Rows are points. The points of each table are mixes of a few directions, plus a little noise. Count the directions of each table, and those that both share. Where both have some left over, give the other angles between the two spaces (their principal angles), to ten degrees, smallest first.

First (6 x 3)
array([[  1,  11,   5],
       [  9,  44,  42],
       [  4, -12,  20],
       [ -4,   5, -22],
       [ -8,   3, -39],
       [ -3, -51,  -6]])
Second (5 x 3)
array([[ -9,   6, -46],
       [  5,  23,  23],
       [ -1,   8,  -3],
       [  2, -60,  16],
       [  2,  22,   9]])
Directions: first 2, second 2, shared 2

First (6 x 6)
array([[ -3, -37,   7,   7,  20,  12],
       [ 41,  30,   1,  -7,  16, -40],
       [ 25,  36, -19, -21,  -6, -18],
       [-27, -11,  24,  33, -10,  50],
       [-16,  24,   5,   3, -24, -23],
       [-20, -43, -18, -14,   3,  19]])
Second (7 x 6)
array([[ 15,  37,  -3,  32, -15,  -3],
       [-11, -26,  -3, -22,   6,   2],
       [ 20,  19,  46,  11,  31,  -2],
       [ 13, -38,  -8, -56, -41,  17],
       [ -1,  -5,  23,  -3,  28,  -2],
       [-39,  -9, -60,  14, -15,  -7],
       [  4,  23,   4,  24,   5,  -5]])
Directions: first 4, second 3, shared 1; angles 40, 70

First (8 x 8)
array([[-28, -16, -26,  -9,  -6,  -7,  -6,  48],
       [-18,   5,  26,   2, -24,  -3,  11, -28],
       [-19,  -8, -11,  16,  -8, -20, -15,  32],
       [-19, -19, -11, -12, -18,  15,   9,  34],
       [ 24,  18,  10,  14,  21, -14, -11, -32],
       [ 60, -12,   2,   7,  10,  48,  12,   7],
       [ 39,  24,  15,  -8,  29,   8,   6, -57],
       [-39,   7,  -5, -10,  -4, -29,  -5,  -3]])
Second (10 x 8)
array([[ 30, -16,  -8,  34,  19,  -3,  16, -18],
       [ -2, -18, -12, -36,  22,  -3, -17,  23],
       [  6,  15,   0,  15, -36, -18,  29,  -7],
       [ -9,   3,  -3,  17,  -6,  23, -20, -19],
       [ 16, -34, -52,   0,   9,  12, -31, -12],
       [-21,  -5, -35, -51, -30,  -6, -28,  22],
       [ -8,  23,  19,   9, -26,  -8,  20,  -2],
       [ -1, -14,  13,   5,  51,  28, -26,  -4],
       [-14,  19,  23,  -6, -11,  -4,   9,   7],
       [  2,  26,  56,  12,   9, -20,  48,  11]])
Directions: first 4, second 4, shared 0; angles 30, 40, 80, 90

First (8 x 11)
array([[-11,  16, -29,   7, -14,  -4,   5,  -7, -37,  -9,  -5],
       [  8,   3,   0,   5,   3,   3,   5,  -3,  26,  -2,  -7],
       [ 12,   7,  -4,   6,   2,  -2,   6,  -6,  38,  -3, -15],
       [  2,   4,  14, -12,   0,  -7, -13,  14,   0,  11,  13],
       [-11,  -2, -14,  25,   0,   6,  -4,  -7, -39, -26,  12],
       [ -2, -22,  22,  -7,   5, -15, -15,   0, -11,   1,   6],
       [  4,  -4,   1, -20,   0,  16,  23,  -1,  27,  24, -18],
       [ -1,  -2,  10,  -5,   4,   4,  -7,  10,  -4,   5,  13]])
Second (9 x 11)
array([[ 19,  -2,  -2,   0,   3, -12,   6,   4,  -1,  13,  -3],
       [ -7,  13,   6,  -1,  -4,  -1,  -5, -10,  18, -23,  -1],
       [ 10,  -1,  -9,  19,   4, -10,  -4,  -1,   7,  -3,  -5],
       [-23,  26,  35, -60, -16,  16,  10, -12,  31, -13,   1],
       [-24, -13,  -5,   9,   1,  19,  -7,   4, -35,  -3,  13],
       [ 23,   0,  -4,   7,   4, -16,   3,   2,   3,   7,  -3],
       [ -7,  -2,   6,  -9,  -1,   6,   2,   2, -24,  -1,  12],
       [ -2, -14, -18,  22,   4,   4,  -4,   5,   2,  14, -11],
       [ 11,  -6,  -8,  11,   4,  -7,   0,   4,  -1,   9,  -4]])
Directions: first 5, second 4, shared 2; angles 60, 80

First (11 x 14)
array([[  5,  13,   0,  -9, -11,  -2,  23,   4,  -3,  -5,  10,   1,  10,
         -8],
       [  4,   1,  19,   3,  21,   3, -27, -10, -13,   5,  16,  -4,  -5,
         10],
       [  0,  -4,  13,   6,  20,   0, -28, -10, -10,   5,   7,  -3,  -7,
          9],
       [ -1,  -1,  17,   8,  34, -12, -34, -17, -19,   5,   9,  -1,  -8,
          8],
       [ 11,  -3,  23,   6,  17,  10, -35, -13, -23,   9,  26,  -3,  -4,
         15],
       [  0,  19,   1, -12,   0, -10,  26,   4,   3,  -9,   7,  -1,  10,
        -12],
       [  2,  10,   1, -12, -14,  15,  23,  13,  17,  -5,   5,  -6,   7,
         -4],
       [ -9,  -4, -13,  -1,  -8,   0,  12,   9,  19,  -3, -19,  -1,  -2,
         -4],
       [ -9, -31, -30,  18, -18,  -7,  -9,   1,   7,   5, -38,  12, -11,
          2],
       [  1, -12, -21,   6, -25,  -5,  13,   3,  -2,   1, -15,  10,   2,
         -5],
       [ -4,  12,  -9, -14, -17,   7,  35,  16,  24,  -8,  -7,  -4,   8,
        -10]])
Second (10 x 14)
array([[ -8,  -4,  -2,   5,  15, -11, -13,  -6,   0,   1, -10,   0,  -6,
          1],
       [  3,  -2,   2,   1,  -2,   4,  -3,  -1,  -2,   2,   3,   0,   0,
          2],
       [  2,  19,  17, -10,  16,  -2,   4,  -1,  -3,  -4,  19,  -6,   6,
         -3],
       [ -1, -16, -19,   6, -25,   5,   6,   6,   6,   3, -17,   7,  -2,
          0],
       [ -8,  19,  22,  -4,  46, -20, -17, -12,  -6,  -4,  11,  -8,  -3,
         -2],
       [  0,  10,   5,  -5,   6,  -3,   7,   1,   0,  -3,   6,  -3,   3,
         -3],
       [-12, -47, -52,  24, -43,  -3,   2,   9,  17,   7, -60,  18, -12,
         -1],
       [ 13,   7,  13,  -6,  -7,  17,   1,   1,  -7,   2,  24,  -3,   6,
          5],
       [  5,  -8,   1,   4,  -6,   9,  -9,  -1,  -5,   5,   3,   1,  -2,
          7],
       [  7,  23,  13, -15,  -1,   6,  22,   5,   0,  -6,  23,  -7,  11,
         -5]])
Directions: first 4, second 3, shared 3

First (8 x 20)
array([[-13,  -1, -12,   3,   1,   8,   8,  -2,   6,  13,   3,  10,   6,
         10,  -4,  -4,  14,   6,  10,  -4],
       [  8,   0,  -6,   1,   4, -17,  13,   0,  -3,  18,   1,   5,  -5,
          3,   5, -10,  -4,  -8, -15, -10],
       [ -6,  -1,  -4,   0,   1,   6,   1,  -1,   3,   2,   1,   4,   3,
          4,  -2,   0,   7,   3,   7,   0],
       [-41,   0,  -3,  -1,  -7,  60, -24,  -5,  17, -32,   0,   4,  26,
          7, -21,  21,  34,  32,  60,  25],
       [ 14,   0,   1,   1,   2, -18,   6,   2,  -6,   9,   0,  -2,  -9,
         -3,   6,  -7, -10, -10, -18,  -8],
       [ 29,   2,  33,  -6,  -4, -13, -27,   3, -15, -42,  -7, -30, -12,
        -27,   9,  17, -36, -12, -18,  15],
       [ 22,   0,   8,  -1,   2, -25,   4,   3, -10,   3,  -1,  -8, -12,
         -8,  10,  -5, -20, -15, -26,  -6],
       [-11,  -1, -19,   4,   4,  -1,  19,  -1,   6,  30,   4,  16,   3,
         14,  -3, -13,  16,   3,   1, -12]])
Second (11 x 20)
array([[ -9,  -8, -22,   2,  12,  -6,  23,  -8,   8,  27,  -7,  12,  -2,
         12,  13, -20,  12,  -4,   1, -12],
       [ 11,  -6,   4,  -3,  10, -14,   1,  -5,  -3,  -6, -12, -11, -13,
         -7,  20,  -7, -14, -13, -11,   0],
       [ -4, -10, -20,   0,  16, -13,  24, -10,   6,  24, -12,   6,  -7,
          8,  22, -23,   6, -10,  -3, -11],
       [ -1,  18,  24,   1, -23,  22, -28,  17,  -6, -16,  28,   0,   5,
         -3, -41,  30,   0,  17,   4,   8],
       [ 18,  -5,  16,  -5,   0, -11, -15,  -3,  -8, -37, -19, -23,   0,
        -21,  20,   6, -24, -10,  -5,  16],
       [  2,   8,  14,   0, -14,  11, -18,   8,  -4, -20,   8,  -4,   9,
         -7, -17,  18,  -3,   9,   6,  10],
       [ 16,  -7,   5,  -4,  19, -23,   6,  -7,  -5,   7, -11, -11, -31,
         -5,  25, -13, -18, -21, -24,  -8],
       [-17,  13,   2,   5, -23,  29, -12,  12,   3,   0,  24,  15,  23,
          9, -41,  20,  20,  24,  20,   4],
       [ -8,  10,   6,   3, -13,  17,  -9,   9,   0,   2,  19,   8,   7,
          5, -28,  14,  10,  13,   7,   1],
       [ -3,   6,   5,   1,  -7,   8,  -7,   5,  -1,  -1,  10,   3,   3,
          2, -15,   9,   3,   7,   2,   1],
       [ -6, -20, -34,   0,  22, -19,  34, -18,  10,  21, -30,   5,   4,
          7,  42, -34,   8, -13,   4,  -9]])
Directions: first 2, second 3, shared 1; angles 30

First (10 x 24)
array([[  3,  -2, -11,  -1,  -7,   4,   1, -12,   6,   6,  13,   6,   9,
          2,  -9,   0,  10,   5,   3,   6,  -7,  15,   2,  13],
       [  4, -13,  32,  29,  16,   4,  -3,  15,   0,   1,  -5, -11,  -2,
         -4,  14, -28,  12,  16,  30,   8,  -5,  -3, -14,  11],
       [  3,  16,  -8,  15,  30,  18,  27,  25,   5, -11, -21, -19, -41,
        -14,  46, -10,  14,  13,  18, -20, -18,   3,   4, -22],
       [  6, -10,   2,   6,   1,   3,  -4,  -1,   6,   5,   2,  -1,   5,
          0,   1,  -9,   8,   4,   9,   6,   0,   7,  -2,   9],
       [  5,  -5, -13, -11,  -9,  -2,  -7,  -8,   2,   4,   4,   3,  10,
          3,  -7,   4,  -2,  -7,  -9,   2,   8,   3,   4,   2],
       [-55,  11,  60,  -3,  -6, -10,  -2,  10,   6, -10, -26,  14, -26,
         10, -40,  42, -30, -14,  -8,   0,  -5, -26,  -7,  -7],
       [ -3,  16,  -9,  -9,  -8,  -9,   4,  -9, -18,  -6,  14,   6,   9,
          0,  -9,   9, -11,  -3, -17,  -6,   0,  -9,   1,  -6],
       [ 17,  -2, -28, -11,  -8,  -3,  -5, -12,  -7,   4,  15,   1,  19,
          0,   1,  -5,   2,  -3, -12,   0,   9,   5,   5,   1],
       [ 21, -11, -19,  -4,   4,   2,  -7,   4,   1,   4,  -4,  -9,   6,
         -2,  18, -14,   4,  -5,  -2,  -1,  15,   2,   4,  -5],
       [ -3,   0,  -7, -11, -13,  -5,  -5, -11,   0,   3,   8,   9,  11,
          5, -17,  11,  -5,  -6, -11,   3,   4,   2,   3,   4]])
Second (9 x 24)
array([[ 16,  14, -33,   7,   6,  11,  21,  -9,  -4,  -1,  21,  -2,   0,
         -9,  19, -12,  21,  19,   9,  -7, -22,  21,   5,   4],
       [ -3, -12,  22,  -4,  -4, -12, -19,   7,  -5,   1, -11,  -1,   9,
          5,  -9,  -1, -16, -13,  -8,   6,  21, -20,  -6,  -3],
       [-27,   7,   6,  -6,  -3,  11,  11,  -2,  26,   0, -15,  10, -26,
          4, -16,  29,   3,  -2,   4,  -1, -18,  14,   7,   1],
       [-16, -13,  32,  -7,  -6, -11, -20,   9,   5,   2, -21,   2,  -1,
          8, -19,  12, -21, -18,  -8,   7,  20, -20,  -5,  -3],
       [ -5,   1,   1,  -1,   0,   2,   2,   0,   5,   0,  -2,   1,  -5,
          0,  -3,   5,   1,   0,   1,  -1,  -3,   3,   2,   0],
       [ -9,  14, -16,   1,   2,  15,  21,  -7,  17,   0,   3,   5, -19,
         -3,   0,  13,  15,  11,   8,  -5, -27,  23,   9,   3],
       [ 40,  -4, -20,  10,   6, -10,  -7,  -1, -36,  -1,  27, -13,  33,
         -8,  27, -41,   4,   9,  -2,  -1,  16, -11,  -8,   0],
       [-16,   4,   3,  -3,  -2,   7,   7,  -1,  16,   0,  -8,   6, -16,
          2,  -9,  17,   2,   0,   2,  -1, -12,   9,   5,   1],
       [ 20, -11,   4,   3,   1, -14, -17,   5, -24,   0,   8,  -8,  25,
         -1,  10, -23,  -9,  -4,  -6,   3,  24, -20,  -9,  -2]])
Directions: first 5, second 2, shared 2

First (9 x 32)
array([[  0,  12, -10, -10,  11, -17, -12,  25,  -1, -15,   2,  -7,   3,
        -17,  -5, -15,   5,   5,  31, -14,   1,  28,   1,  -9, -28,  16,
         -4,   6,  25, -16, -21, -17],
       [ -7, -11,  15,  -6,  -2,   7, -17,   9,  17,  -8,  -4,   1,   3,
          4,  -4,   3,  11, -12,   5,   9,   5,  11,  -1,  -1, -16,   2,
          0,  -8,  -6,  16, -11, -12],
       [ -9, -14,  16,  -6,  -5,  11, -17,   6,  17,  -5,  -3,   2,   3,
          8,  -3,   4,   9, -13,   0,  13,   6,   5,   0,   1, -12,  -1,
          0,  -9, -12,  17,  -6,  -9],
       [ 17,   9,  -5,  19,   0,  -9,  26, -27, -15,  10,  -8,   5,  -7,
          3,   4,  14,  -4,   8, -21,  -9, -10, -15,  -9,   0,  30,  -6,
          7,   6,   8,   1,   7,  13],
       [-28, -29,  17, -20, -14,  36, -26,  13,  21,   5,  15,   0,   8,
         16,   1,  -6,  -4, -18,  -4,  33,  15, -14,  16,  12, -12, -11,
         -8, -16, -46,  12,  20,   4],
       [ 10,  11, -14,  10,   2,  -7,  21, -14, -19,  10,   2,   0,  -4,
         -3,   4,   1, -11,  12, -10, -10,  -7, -14,  -1,   1,  22,  -4,
          2,   8,   6, -13,  12,  14],
       [ 19,   7,   3,  21,   0, -12,  21, -26,  -7,   4, -16,   6,  -7,
          3,   2,  19,   5,   4, -19, -10, -10,  -6, -14,  -3,  24,  -3,
          9,   4,  13,  11,  -4,   5],
       [-23,  -5,  -9, -27,   2,  11, -25,  36,   6,  -6,  21,  -9,   9,
         -8,  -2, -28,  -8,  -1,  29,   8,  12,  10,  19,   3, -32,   6,
        -13,  -2, -12, -21,   5,  -6],
       [ 21,  19, -13,  19,   6, -20,  28, -21, -21,   5,  -9,   2,  -8,
         -6,   3,   9,  -4,  15, -11, -20, -13,  -6, -11,  -4,  25,   1,
          7,  11,  23,  -8,  -1,   9]])
Second (8 x 32)
array([[  4,   1,   4,   6,   1,  -1,   0,  -1,  -6,  -9,   0,  -2,  -6,
         -1,   2,   3,   7,   7,  -3, -11,   3,  -2,   1,  -2,   8,   1,
          2,   3,   3,  -6,   1,  -6],
       [ 24,   2,  21,  33,   3,  -5,  -1,  -6, -28, -46,   4, -10, -30,
         -7,  10,  14,  34,  37, -16, -56,  16,  -8,   7, -13,  36,   5,
         10,  13,  13, -32,   2, -29],
       [  9,   1,   8,  13,   1,  -2,   0,  -2, -12, -18,   2,  -4, -12,
         -3,   4,   5,  14,  14,  -6, -22,   6,  -3,   3,  -5,  14,   2,
          4,   5,   5, -12,   1, -12],
       [-26,  -3, -23, -36,  -4,   4,   1,   6,  31,  50,  -3,  11,  32,
          8, -10, -15, -36, -40,  17,  60, -17,   9,  -7,  14, -39,  -6,
        -11, -15, -14,  34,  -3,  31],
       [ -9,  -1,  -8, -13,  -2,   2,   0,   2,  12,  18,  -1,   4,  12,
          3,  -4,  -6, -14, -15,   6,  22,  -6,   3,  -3,   5, -14,  -2,
         -4,  -5,  -5,  12,  -1,  12],
       [-11,  -1, -10, -15,  -2,   2,   1,   3,  13,  22,  -2,   5,  14,
          3,  -4,  -7, -16, -18,   7,  26,  -8,   4,  -4,   6, -17,  -3,
         -5,  -6,  -6,  15,  -1,  13],
       [  4,   1,   3,   6,   1,  -1,   0,  -1,  -5,  -8,   1,  -2,  -5,
         -1,   1,   3,   5,   6,  -3,  -9,   2,  -1,   1,  -2,   6,   1,
          2,   2,   2,  -5,   0,  -5],
       [  5,   1,   4,   6,   1,  -1,   0,  -1,  -6,  -9,   0,  -2,  -6,
         -2,   2,   3,   6,   7,  -3, -11,   3,  -2,   1,  -3,   7,   1,
          2,   2,   3,  -6,   1,  -6]])
Directions: first 3, second 1, shared 0; angles 60

First (9 x 32)
array([[ 15,  -2,  -9,  18,   8,   6,  -7,  -9,  -6,   1,  11,   6,   0,
          0,  -6,   0,   1,  11,   5,  -2,  -4,   0,  12,  -2,  -2,  -4,
         -1,  -3,  -1,   1,   0,  -7],
       [-27,   4,  16, -32, -14, -10,  13,  15,  10,  -2, -20, -11,   2,
          0,  11,   0,  -2, -20, -10,   3,   6,   0, -22,   5,   2,   8,
          4,   7,   4,  -2,   0,  12],
       [ 15,  -2,  -9,  19,   8,   6,  -7,  -8,  -6,   1,  12,   6,  -1,
          0,  -6,   0,   1,  11,   5,  -2,  -3,   0,  13,  -3,  -2,  -4,
         -2,  -3,  -1,   1,   0,  -7],
       [-15,   2,   9, -20,  -9,  -6,   7,   9,   6,  -2, -11,  -6,   1,
          0,   6,   0,  -1, -12,  -6,   2,   3,   0, -13,   3,   2,   5,
          2,   4,   2,  -1,   0,   7],
       [-49,   8,  29, -60, -26, -19,  22,  28,  19,  -4, -36, -20,   2,
          0,  20,  -1,  -3, -36, -17,   7,  11,   0, -40,   9,   4,  14,
          7,  12,   6,  -4,   0,  23],
       [ -9,   1,   5, -11,  -5,  -4,   4,   5,   3,  -1,  -6,  -4,   0,
          1,   3,   0,  -1,  -7,  -3,   1,   2,   0,  -7,   2,   1,   3,
          1,   2,   1,  -1,   0,   4],
       [ 19,  -2, -11,  22,   9,   8,  -8, -10,  -7,   1,  13,   7,   0,
          0,  -8,   0,   2,  14,   6,  -3,  -4,   0,  15,  -3,  -2,  -6,
         -2,  -5,  -2,   1,   0,  -8],
       [ 21,  -2, -12,  25,  11,   8, -10, -12,  -8,   1,  15,   8,  -1,
         -1,  -8,   1,   2,  15,   7,  -2,  -4,   0,  17,  -4,  -3,  -6,
         -2,  -5,  -2,   2,   0, -10],
       [ 33,  -5, -19,  39,  17,  12, -15, -19, -12,   2,  24,  13,  -1,
          0, -13,   1,   2,  24,  11,  -5,  -7,   0,  26,  -5,  -3,  -9,
         -4,  -8,  -4,   3,   0, -15]])
Second (8 x 32)
array([[ -3,  -2,   5,   5,   2,   0,  -4,  -1,   6,  -1,   3,  -1,  -2,
         -6,  -8,   2,   0,   6,   2,  -3,   6,   3,   4,   5,   4,   0,
          5,  -3,  -4,  -3,   3,   5],
       [  7,   6, -14, -13,  -4,   1,  10,   3, -18,   4,  -8,   3,   7,
         15,  19,  -5,   0, -15,  -4,   6, -15,  -7, -11, -14, -10,   1,
        -14,   7,  11,   7,  -7, -13],
       [-32, -13,  16,  19,  21,   7, -14,  -2,  -3,  -2,  11,  -1,  -6,
        -16, -43,  15,  -6,   6,  11, -17,  13,   5, -10,  -2,  10,  -1,
         -2,  -9, -19, -11,   6,   7],
       [ 15,   0,  16,  10, -11,  -7,  -7,  -3,  40,  -6,   6,  -4,  -8,
        -17,  -1,  -2,   5,  25,  -2,   2,  20,  10,  32,  32,  12,  -1,
         30,  -6,  -5,  -4,   9,  21],
       [ -7,  -3,   5,   6,   5,   1,  -4,  -1,   2,  -1,   3,  -1,  -2,
         -5, -11,   4,  -1,   3,   3,  -4,   5,   2,  -1,   2,   4,   0,
          2,  -3,  -5,  -3,   2,   3],
       [-15,  -6,   7,   9,  10,   3,  -7,  -1,  -2,  -1,   5,  -1,  -3,
         -7, -20,   7,  -3,   3,   5,  -8,   6,   2,  -5,  -1,   5,   0,
         -1,  -4,  -9,  -5,   3,   3],
       [  0,   5, -19, -16,   1,   4,  12,   4, -32,   6,  -9,   4,   9,
         20,  18,  -4,  -2, -23,  -2,   5, -22, -10, -22, -25, -14,   1,
        -24,   9,  12,   8, -10, -20],
       [ 36,  14, -16, -20, -23,  -8,  15,   2,   6,   2, -11,   1,   6,
         16,  46, -16,   6,  -5, -12,  18, -12,  -4,  14,   5, -10,   1,
          5,   9,  20,  12,  -6,  -7]])
Directions: first 1, second 2, shared 0; angles 80

First (11 x 32)
array([[ 22, -14,  -3,  18, -20,  -2,  43,   5, -31,  -3, -19,  24,   0,
        -17,  32,  -5, -16,  34,  25,   7,   8,  -4,  -9,  59,  -6,  12,
         -8,  -7,  -9,   1, -19, -20],
       [-13,   3,   2, -20,   4,  -6,  -9,  -8,  21,  -3,   6,   0,   2,
          6,  -5,   7,  13, -18, -28, -18,  -3,  -3,  20, -25,   8,  -8,
         -7,  -1,   5, -11,   8,   9],
       [-18,  -2,  13, -15,  13, -21, -10,   3,  12,   9,  13, -12, -13,
         16,  -5,   9,   7,  -9, -15, -14,  -7, -18,   8, -33, -10,   3,
          3, -12,   8, -11,  21,   2],
       [-20,  37,   8,  -8,  -5, -16,   0,  -9,  35, -16,  21, -29,  -7,
         25, -14,  -1,  38,  -7, -30, -16, -18,  -9,  12, -39,  10,  -1,
          9,  -8,  -1, -24,  29,  -7],
       [ -5,  -4, -29,  -1,   6,   7,   7,   3, -27,   6, -21,   5,  -3,
        -14, -14,  -5, -23,  29,  -2,  13,  25,  12, -29,  39,  -7,  -9,
         -2,  18, -11,  18, -22,   3],
       [ 12,  21,   2,  -4,  11,   4,  -9,   2,   6,   6,  18,   1,  -2,
         10, -15,   0,  -8,   7,  11,  -2,   5,   3, -17, -14, -14,   5,
         19,   2,  -9,  22,  11,  -1],
       [ 41,  -8,   5,  29, -14,  14,  26,  10, -31,   4,  -8,  25,   5,
        -15,  27,  -7, -26,  27,  54,  19,   6,   5, -20,  47, -12,  19,
          7,  -5,  -9,  23, -16, -17],
       [-43,  -3,  10,  11,  -3, -11, -26,   0,  16,  -9,   3, -57,  -6,
         16, -11,  -4,  39, -29, -27,  12, -28,  -7,  17, -42,  21,  -8,
         -7,  -6,  25, -41,  18,   6],
       [ 17, -18,   0, -21,  11,  -7,  10,   3, -10,  16,  -3,  40,  -2,
         -9,  12,  12, -29,   9,   7, -17,  18,  -6,   1,  16, -19,   5,
         -5,  -2,  -7,  19,  -8,   3],
       [-29, -12,   6,  -4,  15,   9, -55,  -1,  21,   4,   8, -36,   7,
          8, -24,   3,  18, -51, -19,   9, -17,   6,  19, -59,  18, -15,
         -3,   7,  25, -13,   9,  26],
       [ 39,   1, -15,  14, -19,  29,  22,  -8, -13, -13, -16,  40,  22,
        -27,  16,  -9, -14,  11,  23,   8,  13,  24,  -2,  49,  12,  -2,
         -5,  13, -14,  18, -32,  -4]])
Second (10 x 32)
array([[ -4,   9,  -1,  -5, -36, -22,   0, -12,   4,  26,   0,  17, -19,
         14,  -5,  30, -13, -14,  21, -38,  -9,  -4,  12,   7, -30,  17,
        -41, -12,  -5, -22,  -8,  -2],
       [  6,  -9,   6,  -6,  -4,  11,   5, -10, -11,  14,  12,  28,  10,
         20, -19,   7, -30, -13,   2, -13,   4,  27,  13,   4, -14,  -1,
        -43, -27, -15,  10,  -9,  14],
       [  4,  -3,  -8,   1,  -3,  14,   7,   6,  -5,  -4,  20,   9,   0,
          1, -18, -16, -12,   3,   4,   2,  17,  12,   0,  -3,   7, -27,
         -1, -16,  -1,  13,  -2,  -7],
       [ 21,  10, -14, -20,   7, -10,  34,  13, -13, -41,  -6,  -5,  29,
        -14,   9,  -2,   9,  16, -23,   1,  17,  -9, -25,  30,  18, -20,
         28,  42,   0,   2,  -2,  11],
       [ 19, -15,  -1,   3,  17, -15,  14,  22,  -9, -42, -13,  -9,  -7,
        -30,  60, -20,   9,  31, -18,  16,  30, -25,  11,  26,  16, -18,
         46,  24,  30,  -4,  31,   7],
       [-12,   9,  -8,   2, -31,  -3,  -5,  -7,   6,  26,  18,   9, -23,
         13, -26,   7, -13, -12,  26, -22,  -1,   6,   5, -10, -16,  -4,
        -28, -26,  -5,  -9, -12, -14],
       [ 13,   0,   9,   0,  34,  24,  -3,  -5,  -4, -14, -10,   9,  38,
          1,  -4,  -4,  10,  -2, -29,  21, -10,   6,  -9, -11,  20,   0,
         19,   9,  -6,  22,   0,   5],
       [ -5, -17,   1,  -7,  12,  11,  12,  10, -12,  -5,  15, -13,   6,
          2, -16, -24, -19,   7,   3,  18,  18,  31,  -5,  14,   4, -15,
        -16,  -3, -14,  14,  -2,  16],
       [  5,   6,   8,  21,  21,  16, -27,  -7,  13,  -1, -14,   6,   7,
         -7,  15,   2,  27,  -4, -18,  16, -19, -24,   4, -34,  18,   8,
         41,  -5,  17,   8,  10, -20],
       [-49,   9,   9,  13, -16, -27, -41, -10,  29,  41, -22, -49, -41,
          1,   2,  21,  34, -11,  32,   3, -46, -18,  -9, -24, -20,  57,
         -9,  16,  -2, -36,  -4, -11]])
Directions: first 6, second 6, shared 0; angles 30, 40, 50, 60, 80, 80
